Each row is a point. Any point is a mix of the corners, with weights that add up to 1. It lies inside the corners' shape when no weight is negative. Say inside or outside, and name the corners with a negative weight.
In the rows, zero is written as 128.

Corners:
(1): [104 117]
(2): [233 135]
(3): [102 152]
Points:
[203 143] -> outside (1)
[121 123] -> inside
[190 130] -> inside
[142 117] -> outside (3)
[107 150] -> inside
[214 136] -> inside

Corners:
(1): [164  97  86 249 135 150 216 172 176]
(2): [ 93 169  92  67 157 123  87 141  57]
(3): [148 146 156  73 177 175 109  96 109]
(4): [122 138 161 129 121  99  91 160 165]
(5): [143 120  80 228 148 151 219 130 218]
(6): [128 105 134  84 180  80 135 126  95]
(7): [ 78 113 168  41  74 107 116 181 135]
(8): [ 99  98 133  65 118 115 112 116 151]
(9): [131 177 102 157  42 122 131 151 170]
(10): [ 64 210 157 182 109 174 157 102  76]
Points:
[123 142 132 137 133 127 140 139 129] -> outside (8)
[135 118 111 203 121 130 175 138 183] -> outside (2, 3, 7)
[114 136 113 167 157 128 159 128 120] -> outside (3, 7, 9)
[109 146 130  91 128 119 115 146 101] -> outside (5, 8)
[123 146 114 177 110 142 164 141 149] -> inside

Corners:
(1): [125 159  84 185  86  59 198 134  99  90  90 167 152 162 229 100  87  78
  70   7]
(2): [193 117 171 123 180 114 111 144  87 158 206 180  35 200 153 200 135  67
 108 112]
(3): [174 155 173  85 112 102  54 172  97 142 141  73  85 151 160 167 130 137
 136  49]
(4): [101 156 190 113  74 143 135 147 142  97 135 176 154 122  79 142 103  92
  93 147]
(5): [135 104 158 110  71 104  65 100 163  81 141  54 170 126  75 174 163 119
 118 209]
(6): [187 158  85 157 132 117 107 172 125 157  99  42  71 104  85 127 105  86
 134 208]
(7): [120 216 193 156 190 130 145 146 214 189 196 148  41 176 125  55 162 106
 176 209]
(8): [ 61 164 118 154  64 105 146 128 193 137 124 111  83 103 183 159 199 164
 123  24]
(9): [118 183 171 191 169  88  59 186  89 108 107 120 119 162  79 175 169  98
 143  93]
(10): [119 133 165 129  66  15  83 130 113  99 133  90  53  21 144 148 101  77
  99 129]
(11): [123 117  50  62 151 163 159 122  94 146 110 184  27 179 137 122 196 132
  43 104]
(12): [ 86  88 173 159  37 187  85 116 196  87 142  61 197 121 170  96 192 191
 206 176]
(13): [135 138 196 182 176  59 148  73 184 122 171 125  83  75  44  65 142 132
 202 176]
(14): [149  63  74  76 102  94 172 165  86  46  95  62 108 106 202 199 110  96
 112 130]
(15): [ 53  72 135  93  46 196 174 100 108 163 155  66  58 226 153 187 153 192
  77  75]
(16): [158  85  93  94 101 116 144 175 138  87 119 145 112 181  58 134 192 188
 167 162]
(17): [ 95 167 142 162 202 108  53  82 104 122 176 202 135 199 230 159 138 210
 114  29]
(18): [115 105 201 157 125  58 104 174 210  82 134  88 156  39 137  78 154 131
  83 136]
(19): [ 83 138  85 129 152  44  60 158 104 155 136  44 163  55 179 130  83  87
 142  55]
(20): [134 103 136 132 124 201  70 141 185 168  69 112 177 235 125 127 131 142
 127 117]
(21): [ 87 146 101 168 130 169  90 148 141 109 133  67  84 182  68  76 121 156
 188  76]
Points:
[100 147 141 146 114 113 113 132 133 135 133 103 109 127 157 132 137 129
 136 102] -> outside (2, 5, 16, 18, 21)
[123 132 149 139 126 104 121 126 139 127 145 115  87 132 123 125 138 122
 133 123] -> inside
[115 103 138 120  95 112 113 133 127 100 126 116 131 139 143 156 158 142
 120 106] -> outside (6, 7, 21)
[125 136 133 132 121 108 119 138 131 127 133 109  97 140 124 138 135 123
 121 115] -> outside (12)
[107 120 126 133 101 114 121 134 147 107 121  98 123 122 135 128 142 133
 125 129] -> outside (2, 3)
[ 96 115  86 140 122 146 141 137 143 136 127 105 105 174 175 108 140 154
 120  74] -> outside (3, 4, 5, 9, 10, 13)

Corners:
(1): [139 170 132  84 132  52 146 188 152 170  72 185 167 181 125 162 147 114
 192 176]
(2): [135 132 148 192 147 193 164 117  82 144 161   7  88  81 129 157  90 155
 147  82]
(3): [169 168 165 186 120 179  83 102 140 136 145  98 161 179  91 122 220  93
 123  71]
(4): [165 158  97 101 136  40 203 139 189 152  48 134 166 157 159 143 109  78
 125 184]
(5): [145 189 133 192 125 161 101 104  80 102 208  96  58 120  98 117 100 128
 112  63]
(6): [ 84 133 187 117  68 143 127  43  85 138 110 130 152 137 110  62 157 145
 149 127]
(7): [118 159 135  56 169  61 155  97 197 177  90 195 158 202 132  90 141 157
 210 171]
(8): [137 135 122 171  58 186  36  59  69 123 131  74 121 110 123  99 104 104
 129  48]
(9): [143 109 123  91 124  74 131 147 161 155  84 104 178 174 195 118 122 121
 103 202]
(10): [145  92 102 160 157 219 110  96  91 129 156 103 121  69 195 144 143 103
 104 103]
(11): [143 129 119 193 124 173  91 106  80 178 137  94 153 129 114 129 122  91
  79  44]
(12): [ 89 119 146 132 161 101 141 146 169 124 117 149 171 156 201 129  79  97
 161 204]
(13): [183 113 122 160 150 145 136 157  95 113 136 136 140 175 114  98 122  73
 121  88]
(14): [141 139 185 154  80 154 118  85 119 155 234  61  92  90  11 123 128 111
 153  55]
(15): [175 121  89 165 116 123 165 129 160 161 162  90 148 177 157 212  91 120
 151 167]
(16): [108 143  99 114 119 153  47  65 125 139  62 139 133 145  32  83 208 112
 107 116]
(17): [143 216  67  77 171 152 121 114 151 164 120 161 156 176 108 117 152  81
 139 189]
(18): [118 104 107 198  90 129 109  95 108 145 153  78 128  80 150  75 131 113
 144 104]
(19): [ 73 165  69  70 147 114 177 158 157 132 154 142 158 162 162 152  92 125
 186 130]
(20): [103 205 111  61 139  92 151 128 163 102 115 199 179 113  82 104  75 190
 208 163]
(21): [112 147 124 152  75 197  98 110 140 148 103 152  97 127 105  62 127 126
 113 104]
Points:
[133 143 132 145 121 145 134 113 125 133 155 109 132 135 124 125 104 126
 141 103] -> outside (1, 16, 17, 18)
[131 153 112 110 136 112 138 117 149 148 107 137 149 156 126 118 130 113
 146 144] -> inside
[129 138 100 127 153 116 168 131 137 144 137 113 149 144 174 140  89 125
 150 161] -> outside (1, 3, 8, 14, 16, 21)
[126 122 130 139 120 170 113  94 109 141 142 123 124 104 122 120 124 123
 160 127] -> outside (3, 4, 5, 9, 11, 19)
[129 147 123 137 115 132 120 119 125 141 121 117 141 143 116 117 125 113
 139 124] -> outside (7, 10)

Corners:
(1): [142 171 122 157 123 129 119  74 103  80  83 112 138 177 146 201 171 173
 100 114]
(2): [ 49 140  91  96  83 139 153  78 115  80 171 173 195  69  63 159  89 119
 144 104]
(3): [ 80 153 168 102 101 145 138  80 150  61 147 127  88 116 138 172 125  98
 181 174]
(4): [ 97 131 199  93 171 134 146  87 186 197 165  54 189 119 119  87  43 158
 224 171]
(5): [ 90 147 127  89  54 171 182  89  94 100 249 121 169 176  73  94  86  37
 111 143]
(6): [125 128  72 101 190  89 205 146  79  38 175 202 200  84 158 102  37 183
  57 157]
(7): [ 84  87 124 135 184 149  77  49 115 142  62 167 139 107 172 121 180 133
  87 103]
(8): [133 207  54  51 157  78 209 124 177 170 222 131 187  51  76 149  97 168
 113 121]
(9): [ 93  74  47 155  58 125  81 126  76  95  91 127 101 173 169 179 201 124
 156 123]
(10): [197  98 182 169 162 101 131  94  82  47 197 118  95 156 153 126  82 167
 112 114]
(11): [151 144 139 192 149 122 173 107  99 160 122 173  78 122 153 179 152  72
 163 175]
(12): [133 137  49 179  80 166 127 170 106 124 226 170 153 103 102 128 128  74
  97 142]
(13): [ 66  93 132  63 108 126  92 112  88 118  85 127 179 139  43 153 185  85
 146 114]
(14): [158  68  78 121 111 183 145 122 178  93 131 107 116 119 103  77 158  83
 175 158]
(15): [ 77  73  60 173  94 134 128  74 162  73 155  79 121 147 115 191 138  81
 117 144]
(16): [120 188  53 134 188  88 136 116 154  51 204 135 100 104 163 131  98 105
 154 117]
(17): [ 98 120 154 113 181  84 133 154 193 152  88 139 122 202 188 149 110  95
 169 103]
(18): [176  83  65 125 120 181  76 120 119 168  73 170 163 178 150 181 130  69
 134 147]
(19): [203 106 138 153  84 138 143 112 119 146  86 141 139 169 163  90 107 100
  89 176]
(20): [100 162 103 139 118 144 193 115 106 191 123  89  98 127 106 180  89 145
  97 105]
(21): [187  73 119 142 184 154 100  80 164 122 118 188 133 203  46  63 151 135
 119 163]
Points:
[114 112 117 136 128 138 128  99 119 108 130 137 133 140 128 139 127 108
 130 135] -> outside (8)
[140 119 108 140 148 128 126 108 130 115 163 153 135 138 147 126 116 110
 123 146] -> outside (1, 2, 13, 14, 20)
[122 130  92 148 141 148 110  88 166 129 133 122 120 155 141 156 161 103
 157 141] -> outside (2, 6, 10, 13, 19, 20)
[124 117  88 122 137 131 128 106 135 118 132 147 154 131 127 126 135 112
 126 136] -> outside (3, 10, 20)
[127 124 120 133 157 121 158  95 154 103 139 128 132 113 136 126 101 141
 136 144] -> outside (5, 9, 12, 13, 18)
[123 115 120 121 114 150 116  93 134 121 111 133 143 155 113 151 145 110
 119 121] -> outside (4, 6, 9, 11, 16)
[104 137 127 117 114 138 140  97 137  93 152 131 120 126 126 152 122 105
 148 151] -> inside
[122 137 105 117 130 133 146 114 131 133 128 139 144 132 126 136 121 119
 130 138] -> outside (10, 15)
[117 120 106 116 121 129 143 112 134  99 163 128 144 131 116 127 102 113
 139 139] -> outside (1, 7, 11)

Corners:
(1): [147 180  87  94 135 131 114 130  89 149 166  86 223 115 119 186 150 142
 139 155]
(2): [144 141 103  95 165 126 142  97 137 156 157 136  81 101 117 173 106 156
 181 185]
(3): [127 158 104 126 160 128  83 106 127  99  84 115 132 151 163  67 143  77
 108 143]
(4): [155  49 104  95 160  89 105  83  67 119 113 145 147 119 159 136 134 110
  93  54]
(5): [135 169 146 128 156 127 122 166 134 177 101 121 141 130 132 158 170 113
 157 147]
(6): [169 175 100 116 127 133 132 113 156 140 178 122 129 146  86 162 185 163
 144 105]
(7): [124 193 127 152 119 174  85 184 122 146  46 129 107  96 138  50  57  80
 110 175]
(8): [ 86  95 108 164 166 196 108 117 132 107  81 157 120  91 190  85  52  97
 109 151]
(9): [146 218 105 158  91 123 109 139 139 169 117  40 137  83 123 128 160 124
 186 151]
(10): [ 91 177 146 111 106 116  97 153 143 140 115  84 161 104  87  95 164 190
 196 126]
(11): [ 59 165 105 149 183 131  85 114 124 117 118  79  90 152  92 117  95  86
 103 195]
(12): [ 78 145 113 171 103 156 100 114 105 125  63 176  94 138 116 109  58 104
 107 199]
(13): [134  77 146  87 210  56 134  62  67  93 141 138 172 153 232 166 109 116
  28   7]
(14): [117 108 145 107 146  53  57 124 125  90 148 143 145 159 175 132 127  88
 131  76]
(15): [107 117 140 141 131 108 124 114  76  99 131 206 121 112 155 135 112  82
 101  54]
(16): [105 134  76 146  97 149 111 146  97  88  94 128  45  96 163 124 104 103
 116 150]
(17): [190 151 175 125 112  94 169 116 128 112 155  80 141  96  82 178 131 149
 174 154]
(18): [126 199 142  93 109 156  98 118 143 172 152 114 147  51 124 179 160 110
 133 187]
(19): [104 131 154 145 136 207  61 114  85 126  85 127  97 148 129 110  74  72
 142 188]
(20): [143 151 181 143 186 130 108 129 102 179 194 127 126 122 112 102 130 141
 133 173]
(21): [106 146 163  96 119 124 178 137 169 176 146 120 153 122 125 114 163 113
 139 151]
Points:
[106 145 120 131 144 143 104 122 108 137 116 123 120 119 130 127 112 112
 123 145] -> outside (3, 14, 17)
[125 137 134 128 138 129 105 125 109 129 112 129 134 115 150 119 110 105
 126 134] -> outside (6, 11)
[119 156 131 127 131 132 114 125 130 129 111 123 122 115 135 127 119 111
 129 146] -> outside (1, 4, 20)
[117 148 124 133 137 132 106 123 116 126 114 122 127 125 136 118 123 106
 121 140] -> outside (2)
[110 159 129 127 151 134 103 123 125 138 122 119 130 127 132 122 117 113
 129 149] -> outside (4, 16, 17)
[128 152 126 129 131 134 119 126 110 130 122 117 135 112 128 132 126 117
 126 139] -> outside (2, 14)
[124 135 129 123 139 122 123 107 115 128 148 124 123 119 124 148 122 130
 132 134] -> outside (3, 5, 7)
[136 143 136 122 130 120 129 121 120 129 131 118 130 111 125 141 126 121
 137 141] -> inside
[112 168 135 154 129 150 100 145 119 130 108 120 119 130 120 100 114 100
 141 159] -> outside (2, 4, 13, 18)
